Each row of a before or after table is a point. The points were changed in one or more steps. Then noise was added and the rows were shuffled. The steps act on columns, c1 being the first. Name the steps. A step turns or swaps two columns, mirrors them in a line or flattens them onto one, adds a multiple of one to another, or multiplies or shifts one. Angles are multiples of 10 degrees, from the lower column toward the higher: turns from -170 to 170, lines from 10 to 170 but not 90. Use the fewest steps. Two steps may share a column if one is a turn and the other turns, adds or multiplies; they go together, in the order done. Otherwise the lowest column goes first.

Before (14 x 2)
[[-27 -22]
 [ -4 -16]
 [-27 -14]
 [ 14  48]
 [ 24  12]
 [ -2 -28]
 [  3  49]
 [-42  -7]
 [-26 -33]
 [  7  45]
 [ 12  -8]
 [ -2  39]
 [-31 -15]
 [-37 -15]]
After (14 x 2)
[[ 46  21]
 [-32  15]
 [ 39  30]
 [-33   5]
 [ 25  -9]
 [  2 -14]
 [-23 -17]
 [-43  -1]
 [-36  18]
 [ 29  26]
 [-27  11]
 [ 40  24]
 [-32  29]
 [-16  -7]]
Steps: turn c1 and c2 by -50 degrees

Before (11 x 4)
[[-24  -9  -5 -11]
 [  8  -4  -2 -15]
 [  5 -11   5   4]
 [  4  -6  -3  -4]
 [-10   3  -5 -12]
 [  9  42  -3  22]
 [  5  17  -5 -16]
 [-13 -10  -4   5]
 [ 10   2  60 -11]
 [  4  13  -5  -1]
 [-26   2  45   7]]
After (11 x 4)
[[ 36 -25  14 -19]
 [ -4  14   5  -3]
 [ -2  26  -2  12]
 [  6   8  -1  14]
 [ -2 -12 -59 -21]
 [  9  -8   3   2]
 [-11   0  -2  -5]
 [ 12  24 -35 -29]
 [ -7  -6  -5  15]
 [ -8  -3   3   4]
 [ 14 -10  -4  18]]
Steps: turn c1 and c2 by -110 degrees; turn c3 and c4 by -150 degrees

Before (8 x 8)
[[-18 -50  27 -21  30  -9 -12  37]
 [  5  32 -41  -5 -12 -16 -15  26]
 [ -2  -2 -18  -9  44   4 -20  -7]
 [ 30  -2   0  -6  11  12  -7 -10]
 [  8 -17  -4  15   3 -13  -1   2]
 [ 20  11  -5  10  10 -60 -10   3]
 [-23  17  14  -6 -38   7   4  29]
 [  6   8  -4  -4  14 -13  21  16]]
After (8 x 8)
[[  5  -1   8  55 -11  -6 -18   2]
 [ 41 -16   6  35  -1 -19  33  27]
 [ 18 -20  -2  31 -32  32  -2  -8]
 [  0  -7  31  34  -1  16  -3  -9]
 [  5 -10  20  50 -46 -40  11   3]
 [-15   4 -23  32  33 -18  18  28]
 [-27 -11 -18  18 -29  13 -50  38]
 [  4  20   6  35 -19   0   8  15]]
Steps: turn c1 and c3 by 90 degrees; swap c2 and c7; shift c4 by 40; mirror c5 and c6 in the line at 70 degrees

Before (13 x 11)
[[ 16  27 -35   6   9  -6 -29  25  16   5   1]
 [ 18  12 -30 -21  43  27  35  -4   7  20 -13]
 [ 25  50  21   5  52 -41  11   7 -39 -34  -6]
 [ 30 -14 -16  37 -16   7  23 -26   2 -24  -6]
 [  0  35 -45  15  -8  26  17 -34   9  35  48]
 [-32  13  14   3   4   3 -20 -29  19 -12  60]
 [ 25  47  18  32  34 -14  19  20  29  12  36]
 [ 12  21 -40  40  37   3  36   8 -34 -18   3]
 [-23  44   1  -1 -12  13 -32  28 -17  -4   1]
 [  0 -11 -21  15  -7  -5  10 -37  32   2   7]
 [-38  -8  24 -34  17 -13   8 -19 -34  26  22]
 [ 22  -5  12 -17  10 -16  -3  11   2 -28  24]
 [-31  55 -29 -27 -14 -30  -8  15  36 -17  29]]
After (13 x 11)
[[ 24  47   8  32  34  18  19 -26  28  13  35]
 [ 26  51  -5   5  53 -31  12 -23 -38 -32  26]
 [-32  55  27 -28 -15   2 -10  17  37 -18  40]
 [-31  14 -32   2   4  46 -18   2  18 -13  36]
 [ 16  28  39   7  11  -4 -29  18  16   4   4]
 [ 30 -14 -12  37 -16   1  24  27   2 -24 -10]
 [-21  43  23  -3 -11   9 -34 -16 -17  -5  -9]
 [-38  -8 -29 -34  15   6   7 -11 -35  28  24]
 [ 22  -8   3 -18  12   8  -4 -16   1 -27  29]
 [  1  35  -6  15  -7  52  19  57   9  35  10]
 [ 18  11  12 -22  42   8  37  30   5  21 -29]
 [ 14  23  26  39  36   4  36  32 -34 -17   1]
 [  2 -11 -23  14  -6   2  10  37  31   3   7]]
Steps: turn c3 and c8 by -120 degrees; turn c6 and c11 by -50 degrees

Before (11 x 14)
[[-37  11  12 -32 -17 -10  11   8 -10 -10  31  34 -17  10]
 [-19   6   5  -4  22   2  18   5  19  17 -18  12   4 -28]
 [-13 -22  14 -17  27  33  20 -45   5  -5   6 -16   0  28]
 [-11  18 -35  10  20   3  -6 -27   8  -5 -19 -13  -7  10]
 [-13 -10 -27   4  17 -21  15 -14 -20  22   9  15 -18  12]
 [  0  23  12 -26  27 -14 -10 -15   8  32  22  -3  23   8]
 [ -1  -5  17  16  -9  14 -18 -13   0 -12 -10  12   5 -11]
 [ 10  25  16 -15  -3 -15  -8 -28  12  31 -19  16  -2 -30]
 [ -4 -24  22 -16  17  -8 -38   8  42 -23 -14 -16  -3 -30]
 [  6   4 -14 -16 -25  32 -21 -43   0  10   5  12  12   3]
 [-17 -14  15 -21 -14 -13 -16  15  29  -8 -30   1  -5  -1]]
After (11 x 14)
[[ -4 -23  30 -16  16  -9 -40   8  40  19 -14 -17  -6 -31]
 [  7  24 -28 -17  -2 -15  -8 -28  11  11 -20  16  -2 -30]
 [-13  -9 -22   4  18 -20  15 -13 -20   0   8  13 -21  12]
 [  7   3 -17 -16 -25  32 -22 -44   0 -18   5  13  12   2]
 [-17 -12  19 -20 -14 -14 -16  17  28  34 -29   2  -5  -2]
 [-11  17  -3  10  20   2  -8 -29  10 -20 -21 -14  -7  10]
 [  1  24 -25 -26  26 -16 -11 -14   9  23  22  -3  23   8]
 [-19   7  -5  -5  23   3  19   3  20  37 -18  12   4 -29]
 [-36  11  32 -32 -17  -9  11   9 -10  58  31  34 -18  11]
 [-13 -22  16 -16  26  33  19 -45   3  31   6 -15   0  28]
 [  1  -6  17  16  -8  14 -18 -14   0  13 -10  12   5 -11]]
Steps: add -1.5 times c1 to c3; turn c3 and c10 by 70 degrees

Before (8 x 24)
[[ 13   6  -3 -13  -8   8  11 -19  60 -30  19 -13  13  46 -36   2 -18  10
  -13  32 -22   6   2  10]
 [  7  19 -41  22  19  -9  23  15   3 -19  34   4 -18  25 -13   8  21  31
    1 -16   0   9  29   8]
 [ -4  34 -23  22 -17  27 -12   7  53  -9 -15  -8   2 -15 -29  27 -14  -6
   18  11  -2   2 -13   1]
 [ -2  17   9  12  -2 -23   6   3  12  19  37  33  -3 -28   7  18  -8  -5
  -56   8   0 -31 -20  16]
 [-14  29   2   2   1  47   1  15 -29  15  18  18 -16 -22  -7  -6 -43  -6
   24   4   3   0  -8  48]
 [ 20 -15  -2 -27  -4  32  -5 -12   2  24   8 -11 -27 -27   6  -2 -17   5
  -24 -42 -13   8  23 -19]
 [-21 -21 -23   5 -20  18   7   0  -1  27  21  -6 -15  54   3  50  13  -5
  -13   6  30  19 -28  14]
 [-24   6  22  13 -17  -2  19  13  15   0  28  42  14 -40 -48  19  50  20
    6   0  15   0  23 -24]]
After (8 x 24)
[[ -4  34 -23  22 -15  28 -12  22  54 -19 -12  -9   4 -15  21  28 -13  -7
   -9   0  -3   1 -13  -1]
 [ 20 -13  -4 -26  -5  31  -5   1   1  33   8  -9 -25 -28 -15  -2 -15   6
    5   1 -13   8  21 -20]
 [-22 -16 -23   5 -22  19   7  -4   0  29  21  -5 -14  54  -2  51  13  -3
   18   0  32  20 -28  16]
 [-15  38   1   3   0  46   2  -3 -28  -4  17  18 -15 -23  16  -7 -42  -5
   10   0   3   3  -8  48]
 [ 14 -11  -3 -14  -6   7  11  39  61 -14  17 -13  14  47   2   2 -18  10
  -29   0 -23   7   2   8]
 [  8  10 -40  21  19 -11  24   2   3 -15  35   3 -17  25  21   7  21  34
  -19   0   1   9  29   7]
 [-23   8  21  13 -17  -1  18  35  15  -4  29  44  12 -41  34  19  52  20
    2  -1  15   0  23 -24]
 [ -2   0   7  12  -3 -22   7  -7  11  51  40  33  -1 -27   2  17  -8  -3
  -35  -1   1 -30 -19  16]]
Steps: turn c10 and c19 by 40 degrees; turn c2 and c19 by -30 degrees; turn c8 and c15 by 120 degrees; multiply c20 by 0

Before (10 x 48)
[[ -3 -22  24  -3 -10   0 -31 -17   5   9  19  -3 -26  17  -5 -35  26 -24
    9  10  -2  -4 -28  13  -6   8 -31  25  -5 -21   1  -2 -12  12  11   3
   27 -12   8 -28  25   5  -3   2   3 -12  15  -3]
 [ -1  21   5   5  34 -11 -20  19  -1  27   3   1   6   2  -8   6 -52   9
   29 -14   3   7 -12  12  24  -5  -7  -7 -14 -27  10  -3  13  11  -1  21
   -1 -22  18 -24  -8  -7  -5  29   9 -15 -20 -31]
 [ 15  -6 -25   0   9 -12 -18   4  -9  16   5 -28  18  25  12   2  -2  18
    7  23  -7  12 -10 -33 -22 -23  25  19 -23 -32  -9  24 -28   8   4  -4
    7  15  24   4   3  15  11  13  11  -9 -37  -5]
 [ -8  -8  12  -4 -24 -18  -7 -19  -9  39  15  -8 -26  -5  -5   4 -23  11
  -28  38 -17 -17  -9  52  -1  12  -1 -11  16   8  22 -32  -5   0  16  -4
   -2   7 -12 -16  27  15  -6  22 -16  12  26  45]
 [  4   7 -11  21  28 -14  13 -10   4  -1 -14  -9   4  13  21  10 -60  39
   -6   7  46   0   9   7   3  -8 -10  25 -21 -21  -8  14  20   1   4   0
  -20  -9 -16   2   0   7  25  24  -2  -9 -13  -6]
 [  6  18   2  11  -3  15  11  -4   2  24  30   7  20   9  11   9  13   2
   17  22 -30   7 -36  -9  -5  -7 -38  20   6  10  -4 -11  12  12  11  14
    3   9 -18  -9 -23  28  18   7  -4   2  16   3]
 [ -7   8  11 -24 -12 -15   7  26 -14  17  -6 -17   5 -27  -2 -25 -17  -6
    4  -5 -39  10 -26   4 -12   5  17   0  29 -27  -3  -5  17 -13  11 -22
    1  -8  12  -3   8 -30   8 -16  13  -2  15   5]
 [ -4   8  16  -5  -5 -14 -27  22 -13  23 -23  -2 -17 -13  -8  14  15  -5
   23  32   6  -6  25 -22 -21   9  28  10   3   3  16   4  25   8 -28  -3
    4 -14 -15  25  -6  12  28  43  -1   0   6   4]
 [-26  -3 -21 -44 -25 -12 -19  -7 -24   1   9  19 -13  20  30   4 -37 -13
  -15  15  -5  32   8   5  19   0  -5   9 -16   3  -8   8 -14  -2  -1  14
   12  16  -5   7  -4  26  26   0 -17  15  14 -10]
 [-13  11 -21 -24  13 -15 -24  -2 -20  -3 -10   1 -20  -5  27 -14   5   0
  -10  -3  -3  21 -15  -2  -6 -20   6   2   4  -7 -20  21 -13  21  -3  15
    0  15   5 -20   2  -8   5   9  24  14  -3   2]]
After (10 x 48)
[[  6  17   3  13  -4  15  11  -4   3  23  31   8  20   9  11   8  13   1
   18  22 -31   6 -37  -9  -5  -5 -37  20   6  10  -4 -11 -23  12   2  16
    6   9 -19 -10  12  27  17   7  -4   1 -19   2]
 [ -2 -22  25  -4 -10   1 -32 -16   5  10  16  -3 -25  16  -6 -35  26 -24
    7   8  -2  -3 -29  12  -6   9 -32  24  -5 -21   1  -4  27  13   0   4
   25 -13   9 -27 -10   5  -4   3   4 -14 -19  -4]
 [  5   8 -11  19  29 -12  12  -9   3  -1 -13  -9   6  14  20  11 -60  40
   -5   5  45   1  10   7   3 -10 -10  24 -23 -22  -7  15   0   0 -12  -1
  -21  -9 -17   1  20   6  25  25  -2  -8   7  -7]
 [ 14  -8 -24   0   8 -10 -18   6  -9  17   3 -28  18  25  12   1  -2  19
    6  23  -6  11  -9 -32 -21 -22  23  17 -22 -32  -8  24   4   7 -25  -5
    6  14  23   4 -28  16  11  11  12  -8  26  -5]
 [-10   8  13 -23 -13 -14   6  26 -13  18  -5 -19   5 -27  -1 -25 -18  -6
    5  -4 -39  11 -28   6 -11   5  17   0  28 -26  -4  -6   9 -12   2 -19
    1  -7  12  -3  16 -30   9 -16  15  -2 -18   5]
 [ -5   9  15  -4  -4 -13 -27  23 -14  23 -25  -2 -18 -14  -9  13  14  -5
   22  33   5  -5  26 -21 -19  10  29  11   2   4  15   3  -5  10  27  -3
    3 -14 -15  24  27  11  29  42  -2   1  14   4]
 [ -7 -10  11  -3 -26 -15  -8 -20  -8  39  13  -7 -26  -5  -5   4 -22   9
  -28  37 -16 -19  -9  55  -1  13  -1 -10  15   7  21 -31  27   1   5  -2
   -2   6 -11 -17  -6  15  -6  22 -16  12 -31  46]
 [-25  -3 -21 -42 -25 -12 -18  -8 -23   1   8  20 -12  20  30   4 -36 -12
  -14  15  -4  31   7   5  21  -2  -5  10 -16   3  -7   9  -4  -1  11  15
   10  17  -5   8 -14  28  27  -1 -18  14  -9 -10]
 [-13  11 -21 -24  13 -17 -24  -2 -20  -4  -9   1 -20  -5  27 -13   4   1
  -11  -1  -1  21 -15  -3  -4 -20   7   1   6  -6 -20  22   3  19   1  16
   -1  16   6 -19 -12  -6   6  10  25  12   7   3]
 [  0  20   4   5  33 -11 -20  18   0  28   1   2   5   1  -8   5 -53  11
   28 -14   3   6 -14  12  23  -6  -8  -7 -17 -28  11  -1  -8  11 -13  22
   -1 -21  18 -25  12  -9  -7  30   8 -15  17 -30]]
Steps: swap c33 and c41; turn c35 and c47 by -140 degrees

Before (9 x 64)
[[ 28   7   8 -40   6 -13 -16  23 -29  16  18 -35  12 -50   2  41   9  -1
  -21  14  28  -5  34  -9 -29  13   1   8   1 -15  18 -32   0  12 -20  -4
   -4   6 -28 -18   1  17  -9   1 -17 -15 -23  35  -2  20   9  30  -5   1
  -25 -21  17   3  13 -23 -25  -1   4 -34]
 [  9   1 -19  -3 -14  12  -7 -18 -15  14  51 -15 -16 -12 -12   7 -19  25
  -14  10   8   1  26 -36 -29  15   9  -1  10   2 -10 -15  -2  34  -9  -9
  -23   4  -3  31 -15 -13  15  19  30  12 -15   6  -6  -9  21  -7 -36  -4
   14  14   2  15  -1   9   7  13  -4 -27]
 [ -3  21  16  -2   0  23 -18  14   3  17  -6  23  24  -2  18  11 -13 -24
    0  38  17  -3   4 -15  10 -28  16   3  -1   3   3  15 -24 -24 -18  15
  -24 -12  -6 -17  17 -27   5  11 -26   9  -3  12   0   0   3 -18   0   6
   25  -1  28 -16 -27   6  -6   2   4  -7]
 [ -8  18 -29  16 -14 -17 -23 -25  18 -37  -8   2 -14 -43  -5  -3 -12   4
  -16 -13  24   7  40  -1 -11  16  -8   2   0  17  19  19  34 -13  10  40
    5  12 -27  19  -2   9 -10  25  -6  23 -34 -13 -29  -3  -1  -9  -5   3
  -11  22 -13   0  15  24  13   4   0  -8]
 [ 30 -28 -25   2  -5  -2  -5  -3  10  19  36   9  -8  10  16  31   9 -10
  -34 -18 -24  37 -20 -11 -28 -12  42  -1 -22   2   2  13  26  -9  -7  21
   10  10  18   9 -27 -11 -16   0  10   0   3   0  -8  20 -19  30 -31   6
   -9  23  11  30  10  16  -3 -14 -15 -22]
 [ 15   2  -1  12 -31 -29   2   8 -16   1  42  26   4  -6 -19  -7 -47   1
   -2  -4  18  30  -7   0  31  11  34 -33 -13 -14 -12 -34   5  11 -17  -6
  -13 -18 -24  17 -16 -16  17   8  19 -28   8 -17 -10  12  18  -5 -25  36
  -16  23 -25  18   2 -10 -39 -25 -24  -9]
 [  2 -13  -5   7  -6  -7  -1 -13 -19 -25  -3  23  -6 -17 -27  -8  -9  19
   -5  17 -21  18  41   1 -18  22  17 -12 -18 -12  -8  -6 -22 -12  -5  44
    3 -29   0  26   7  15  -8  -4  22  -2 -31  13  22 -27  26  -1  20  35
   -1 -30  14  31 -19  -7 -28  15  -1  10]
 [  7 -36 -19  11   7  -3 -12   9  -3   8  -9 -14   0  -9   2  33  -7 -10
  -10  -1  32  -7  17   6   5   5  12 -31  18   9  24 -22  34   3  12 -10
   30 -20  20  28  22  27 -23 -13 -26 -14  13   3   6 -26  11  37  17   6
   33 -34 -11 -11  -8  19  -6 -21 -25   4]
 [ 23 -10  30   5  30  12  -9   6 -13 -30  -5 -14  35  -4   7 -10  -9  31
  -32  25 -20 -10  12  10   1 -29  23   1  19  -4   0  22 -14  -3 -10 -13
  -14 -14  23 -17 -14 -12 -36   6 -19 -11  13  32 -34  18  -5   5  21  43
   -3  -9   4 -19 -11  11   2  -3  16  12]]
After (9 x 64)
[[  9   1 -19  -4 -15  12  -6 -17 -14  15  49 -15 -16 -13 -12   6   8  25
  -13   9   7   1  26 -37 -28  16   7  -1   9   1 -10 -17  -1  36  -9  -9
  -22   5  -3  -1 -17 -12 -15  18  29  11  15   7  -5 -11  22  -5 -36  -4
  -18  18   0  14  -1  10 -17  -6  -5 -28]
 [ 27   9  10 -40   7 -13 -17  24 -29  17  19 -36  12 -48   0  40  13   0
  -21  12  29  -4  34 -10 -29  12   1   8   1 -14  19 -33   0  12 -20  -3
   -5   7 -28  -1   3  18 -24   0 -16 -15  -9  35  -3  19   9  30  -3   1
   23  -5  16   3  15 -25  22  -8   3 -34]
 [ 15   1  -2  13 -30 -26   2   9 -14   2  41  26   5  -6 -19  -7  62   4
   -2  -4  17  29  -6   1  30  11  32 -33 -13 -12 -12 -35   5  11 -16  -5
  -13 -15 -24  -1 -17 -17   8   6  18 -27  18 -18  -9  11  19  -7 -25  35
   24  15 -26  18   0 -10 -13  18 -23 -10]
 [  2 -12  -5   6  -6  -8  -2 -14 -20 -23  -1  22  -6 -16 -27  -8  28  20
   -7  18 -21  16  39   1 -19  22  17 -12 -18 -11 -10  -7 -22 -13  -7  44
    5 -30   1  -1   8  14 -30  -4  22  -2  -7  14  21 -27  27  -1  21  35
   -4 -23  14  31 -19  -9   8 -14   0   9]
 [ 23 -11  30   4  29  10  -8   5 -10 -30  -5 -14  35  -5   7 -10   4  31
  -31  25 -19  -9  11  10   2 -29  23   1  19  -3   1  23 -13  -3 -10 -14
  -13 -13  22   0 -12 -12  11   5 -20  -9 -36  31 -33  18  -2   5  22  44
    4   8   2 -19 -12  10  -8   1  13  13]
 [ 31 -28 -23   1  -4  -4  -5  -1  12  18  36   9  -7   9  17  31  -3  -8
  -35 -17 -25  38 -21  -9 -29 -11  43  -4 -22   1   3  13  26  -7  -6  22
   10   9  19   1 -26 -13   2   0  11   1 -17   0  -8  20 -18  28 -32   6
   13  23  12  30  10  15  10   9 -14 -21]
 [  7 -37 -20  10   7  -3 -11  11  -2   7 -10 -11  -2  -7   0  32   9 -11
   -9   0  31  -7  17   6   6   5  11 -32  20   9  23 -22  33   3  12 -11
   31 -20  21   2  22  27  13 -10 -28 -15 -25   1   8 -26  12  38  16   6
  -25 -34 -12 -11  -8  20   0  33 -28   6]
 [ -8  18 -29  16 -13 -17 -22 -27  19 -38  -6   3 -14 -41  -4  -5  -2   6
  -16 -15  24   8  40  -2 -12  16  -8   3   0  19  18  19  35 -14  10  41
    6  10 -26   1   0  10 -35  25  -6  23  -9 -14 -31  -5  -1  -9  -4   4
    9  16 -15   0  15  23 -17  -7  -1  -8]
 [  0  20  16  -3  -1  22 -20  14   3  19  -7  23  24  -2  18  12  13 -23
    0  36  15  -6   2 -16  11 -29  16   2   0   3   3  14 -23 -24 -20  15
  -23 -11  -6  -1  18 -28  -3  11 -27   9   4  11   1  -2   5 -17   0   5
  -23   6  30 -15 -28   5  -6   6   4  -6]]
Steps: turn c17 and c61 by 130 degrees; multiply c40 by 0; swap c43 and c47; add 0.5 times c48 to c56; turn c55 and c62 by 160 degrees
